Every row gives one point. The ring and each string are closed loops that go straight from each point to the next, and from the last back to the first. Before rounding, they use only three directions, however many columns there are. How many times does the string pass through the ring? Passing back the other way cancels.
(in the rows, 128 means zero)

Ring:
[[166 138 114]
 [154 143 160]
 [135 136 186]
 [121 116 185]
 [113 108 132]
 [121 118  87]
 [142 127  77]]
String (31 x 3):
[[135 122 147]
 [119 129 161]
 [107 134 186]
 [118 127 217]
 [146 115 203]
 [151 116 169]
 [137 131 152]
 [132 153 168]
 [143 165 173]
 [172 147 170]
 [167 127 152]
 [152 126 140]
 [142 134 132]
 [160 123 138]
 [191 131 133]
 [181 149 121]
 [154 155 120]
 [143 144 129]
 [155 121 144]
 [170 128 158]
 [167 149 178]
 [135 167 179]
 [129 157 184]
 [126 151 210]
 [143 123 206]
 [145 116 161]
 [128 130 145]
 [113 131 174]
 [101 123 208]
 [119 108 209]
 [142 104 180]]
Times through: 2
String, 28 rows:
[[133 133  94]
 [143 141  54]
 [170 131  67]
 [179 119 105]
 [160 123 125]
 [139 140 121]
 [143 144 125]
 [145 130 137]
 [168 126 157]
 [168 147 181]
 [140 159 180]
 [122 156 168]
 [129 138 160]
 [117 144 185]
 [120 129 215]
 [128 114 207]
 [145 104 176]
 [134 117 153]
 [133 102 168]
 [110  88 176]
 [ 88 106 143]
 [109 121 126]
 [126 120 127]
 [134 109 123]
 [116 107  79]
 [109 122  56]
 [112 137  69]
 [130 131 102]]
Times through: 1

Ring:
[[ 70 144 108 149 155 100  54 131]
 [120 149 130 142 140 125 116 108]
 [169 137 134 129 128 144 183 104]
 [169 127 125 125 129 141 184 115]
 [118 121 103 132 144 116 121 138]
 [ 73 131  97 144 155  98  62 143]]
String:
[[ 81 149 121 140 153 111  86 121]
 [ 43 157 117 148 164  97  38 126]
 [ 29 154 110 148 168  90  24 134]
 [ 61 144 112 139 160 102  67 133]
 [100 135 108 144 147 110  87 130]
 [ 99 130  99 150 146 104  71 136]
 [ 77 127  93 148 153  96  55 146]
 [ 37 127  88 138 168  86  38 159]
 [ 93 122  92 145 149 101  73 147]
 [131 127 106 146 136 117 109 129]
 [102 132 110 136 148 113 104 132]
 [ 71 130 102 132 158 103  83 144]
 [ 51 124  90 136 164  91  55 157]
 [ 42 132  97 133 168  93  56 151]
 [ 83 134 106 139 153 106  83 136]
 [110 133 109 143 143 113  98 129]
 [106 131 100 155 142 105  70 133]
 [ 80 138 101 156 151  98  47 134]
 [104 138 109 151 144 109  79 126]
 [121 135 113 145 139 117 106 123]
 [125 138 113 154 136 116  92 119]
 [ 94 155 124 154 146 112  72 111]
 [ 89 160 131 147 149 116  83 107]
 [121 152 127 152 138 121  98 106]
 [130 138 118 145 136 122 114 117]
 [115 142 121 141 142 120 111 117]
 [ 89 152 127 139 151 117  97 114]
 [ 68 158 128 140 157 111  78 115]]
Times through: 0
String:
[[160 140 129 143 127 135 148 104]
 [160 148 139 139 128 140 159  96]
 [132 156 144 133 138 137 149  96]
 [137 154 137 145 134 132 129  98]
 [134 143 122 151 134 122 108 111]
 [124 137 115 146 138 119 106 120]
 [105 139 116 140 146 116 103 123]
 [104 137 110 147 145 111  87 127]
 [ 96 134 100 156 145 102  59 134]
 [ 29 138  90 152 168  81   8 151]
 [ 40 138  99 142 166  90  39 146]
 [ 69 137 105 140 157 101  68 138]
 [ 83 137 109 139 153 107  84 133]
 [ 55 141 106 142 161  98  55 138]
 [ 16 150 103 148 172  84  10 142]
 [ 75 145 107 156 152  99  46 128]
 [110 143 113 158 140 110  74 119]
 [ 91 159 129 150 148 115  80 108]
 [104 157 136 138 146 124 114 105]
 [114 145 128 134 144 125 126 113]
 [135 136 119 141 136 125 126 117]]
Times through: 1

Ring:
[[164 142 130 158 134  88 106 105 156  93 120 151]
 [142 124 121 115 126 135 142 111 112 132 148 117]
 [113 112 122  82 122 171 169 129  77 167 168  91]
 [ 92 109 130  85 133 171 168 147  73 183 167  79]
 [ 98 131 147 127 142 125 132 158 116 150 138 112]
 [120 154 155 152 135  92 108 155 151 107 115 152]
 [159 164 147 176 132  64  88 125 181  69 101 179]]
String (26 x 12):
[[119 135 140 125 132 123 132 141 121 133 137 125]
 [110 130 139 114 131 135 141 146 109 145 144 115]
 [120 131 137 122 133 127 135 137 117 137 140 120]
 [116 134 138 105 121 141 146 143 107 137 146 122]
 [118 132 136 107 123 140 145 139 107 139 146 120]
 [122 130 134 119 130 131 138 134 114 137 143 119]
 [113 125 129  80 112 167 167 137  84 152 162 108]
 [108 103 115  53 112 200 192 126  52 183 185  76]
 [111  98 113  71 126 187 181 120  61 185 180  71]
 [117 111 123 103 135 153 155 125  91 164 159  91]
 [120 132 135 109 123 138 144 137 109 136 146 121]
 [ 97 116 129  65 114 185 180 146  66 174 173  90]
 [ 74  92 124  56 132 205 193 151  40 216 188  51]
 [ 75 107 134  70 130 187 179 161  59 197 175  71]
 [ 99 129 142 100 126 148 151 155  98 153 150 110]
 [ 84 126 148 115 142 139 142 167 102 165 145 101]
 [ 95 131 153 152 159 104 115 162 132 149 126 112]
 [117 140 149 153 147  97 111 148 143 125 121 133]
 [125 145 149 159 145  89 105 144 151 115 117 141]
 [129 165 161 178 141  64  86 154 177  86  98 170]
 [134 172 164 182 137  57  81 156 185  75  93 182]
 [132 146 147 167 147  81  99 138 159 107 113 146]
 [130 164 161 182 144  61  83 153 179  86  96 170]
 [118 166 163 155 129  83 102 165 161  94 107 168]
 [107 148 160 168 154  81  98 164 156 120 110 140]
 [109 128 145 151 156 105 116 147 132 144 128 114]]
Times through: 2
String (24 x 12):
[[ 88 111 140 123 156 138 141 154  99 179 149  83]
 [ 86 127 149 122 146 132 137 166 108 162 141 103]
 [111 145 148 118 122 126 134 155 122 126 135 136]
 [121 138 143 140 139 109 121 142 133 126 129 130]
 [122 149 153 165 146  82 100 149 157 110 112 147]
 [133 180 169 182 132  53  79 162 191  66  88 193]
 [135 166 154 147 119  89 107 148 159  84 111 173]
 [132 142 140 139 132 107 120 134 137 115 128 139]
 [151 153 144 173 140  72  93 125 170  88 108 161]
 [180 168 145 209 144  32  63 108 209  49  85 192]
 [165 163 142 166 124  73  95 118 174  68 106 179]
 [146 153 140 134 117 105 120 128 144  95 125 158]
 [181 144 126 174 138  72  95  90 171  79 112 160]
 [167 127 120 165 148  89 106  90 151 108 125 132]
 [142 129 128 135 135 116 127 115 128 124 136 126]
 [134 133 130 113 121 133 141 125 116 126 144 128]
 [131 122 120  84 111 163 165 118  88 144 163 110]
 [120 101 111  70 120 186 181 114  63 177 180  78]
 [119 114 125 109 136 146 150 125  97 158 155  96]
 [115 125 132  99 123 150 153 138  98 149 153 110]
 [ 91 111 128  63 117 189 183 148  60 183 176  82]
 [ 78  96 126  67 135 193 184 151  51 208 181  57]
 [ 99 110 132 109 145 149 151 142  91 175 156  85]
 [111 123 136 122 140 132 138 141 110 151 144 106]]
Times through: 0

Ring (9 x 14):
[[130 143 128 133 133 124 123 142 170 112 134 133 134 121]
 [130 142 129 124 131 128 129 139 173 115 136 127 136 118]
 [133 138 126 115 123 135 139 129 156 124 135 119 135 123]
 [136 128 129 116 111 143 147 119 144 131 133 117 137 133]
 [137 121 133 125 102 148 148 114 142 132 132 121 138 141]
 [139 118 128 131  98 146 147 110 117 133 125 125 132 152]
 [139 123 117 128 101 139 144 110  87 134 117 124 121 158]
 [137 133 109 126 112 129 137 117  79 129 113 126 113 155]
 [133 140 116 131 124 124 128 132 120 119 122 131 121 139]]
String (27 x 14):
[[134 137 120 126 121 129 133 128 127 122 125 127 126 137]
 [135 137 115 122 119 129 136 124 109 125 121 124 121 142]
 [136 137 110 119 118 128 137 121  93 128 118 122 117 146]
 [137 137 107 118 117 127 138 119  81 129 114 122 113 149]
 [135 132 123 132 116 132 134 126 131 123 126 129 128 140]
 [135 134 117 125 116 130 136 123 110 126 121 126 122 144]
 [137 140 102 119 119 123 135 120  69 129 111 123 108 152]
 [134 143 107 128 125 119 127 129  90 121 114 130 111 146]
 [130 142 126 145 131 120 117 144 158 108 129 141 128 130]
 [131 138 130 139 126 128 125 138 165 113 133 135 134 128]
 [133 138 119 123 123 129 134 129 129 122 126 125 126 134]
 [133 136 123 124 121 131 135 129 139 122 129 125 129 133]
 [132 146 116 109 132 125 135 133 135 122 129 118 125 124]
 [131 149 119 102 135 127 137 135 152 122 134 114 131 114]
 [131 138 135 121 126 136 135 135 188 119 142 123 144 115]
 [132 135 134 115 122 139 141 130 178 124 141 119 143 118]
 [133 130 136 133 116 138 135 129 170 120 136 129 141 129]
 [135 132 123 119 115 136 142 121 129 128 128 120 130 136]
 [137 134 114  95 114 140 154 112 106 139 126 105 126 135]
 [136 134 120  96 115 142 154 116 129 136 132 106 132 128]
 [133 134 132 114 119 140 143 127 169 126 139 117 141 121]
 [132 131 137 133 119 137 134 132 178 119 138 130 142 126]
 [134 135 125 122 119 134 138 126 141 124 130 123 131 132]
 [134 134 127 127 119 134 135 128 148 122 131 126 133 132]
 [129 139 139 139 131 130 123 145 203 109 142 136 144 115]
 [126 144 141 147 139 123 114 155 221 101 144 142 145 109]
 [133 133 130 134 120 133 131 131 156 119 132 131 134 132]]
Times through: 3
String:
[[136 130 122 120 112 138 143 119 123 130 126 121 129 140]
 [134 127 136 134 113 141 137 126 165 122 135 129 140 132]
 [135 122 139 128 107 147 145 120 168 127 138 124 144 132]
 [138 120 133 117 101 151 154 111 144 136 134 116 141 138]
 [139 120 126 111  99 150 157 106 116 140 128 112 133 145]
 [137 127 123 120 108 140 146 115 119 132 126 120 129 143]
 [135 125 133 133 109 142 140 122 151 125 132 128 137 138]
 [137 113 146 147  98 151 142 118 170 126 137 133 147 143]
 [138 116 135 140  98 147 143 114 138 129 129 130 137 149]
 [136 122 133 141 105 141 138 120 142 125 129 132 135 145]
 [140 121 117 133  99 139 143 109  83 134 115 127 120 162]
 [143 127  93 115  99 131 148  99   7 143  97 118  97 177]
 [140 134  97 112 109 128 144 109  39 137 105 117 103 162]
 [137 134 111 120 114 130 139 118  89 130 117 122 117 148]
 [134 131 127 134 116 134 133 127 141 121 128 130 131 138]
 [133 134 127 143 120 128 125 133 144 116 127 137 129 138]
 [135 143 102 126 124 118 128 127  75 123 110 129 107 150]
 [136 140 105 121 121 123 133 123  79 126 113 125 110 149]
 [136 135 114 122 117 130 137 122 103 127 120 124 120 144]
 [134 132 124 131 116 133 135 126 134 123 127 128 129 139]
 [135 132 122 130 115 133 135 124 123 124 124 128 126 142]
 [139 134 102 115 110 129 143 112  57 135 109 119 108 158]
 [142 129  97 114 102 131 147 103  26 141 102 117 102 170]
 [142 122 105 121  96 138 149 101  43 141 106 120 109 171]
 [140 125 113 120 102 139 148 108  80 137 116 119 119 157]
 [136 128 124 127 110 138 141 119 124 128 126 125 129 143]
 [136 123 133 134 106 142 140 120 145 126 131 128 137 141]
 [137 112 143 139  96 153 147 114 162 130 136 128 146 143]
 [139 112 141 128  93 156 154 109 153 135 136 121 145 143]
 [139 124 120 109 102 146 155 106 104 140 124 111 128 146]]
Times through: 4
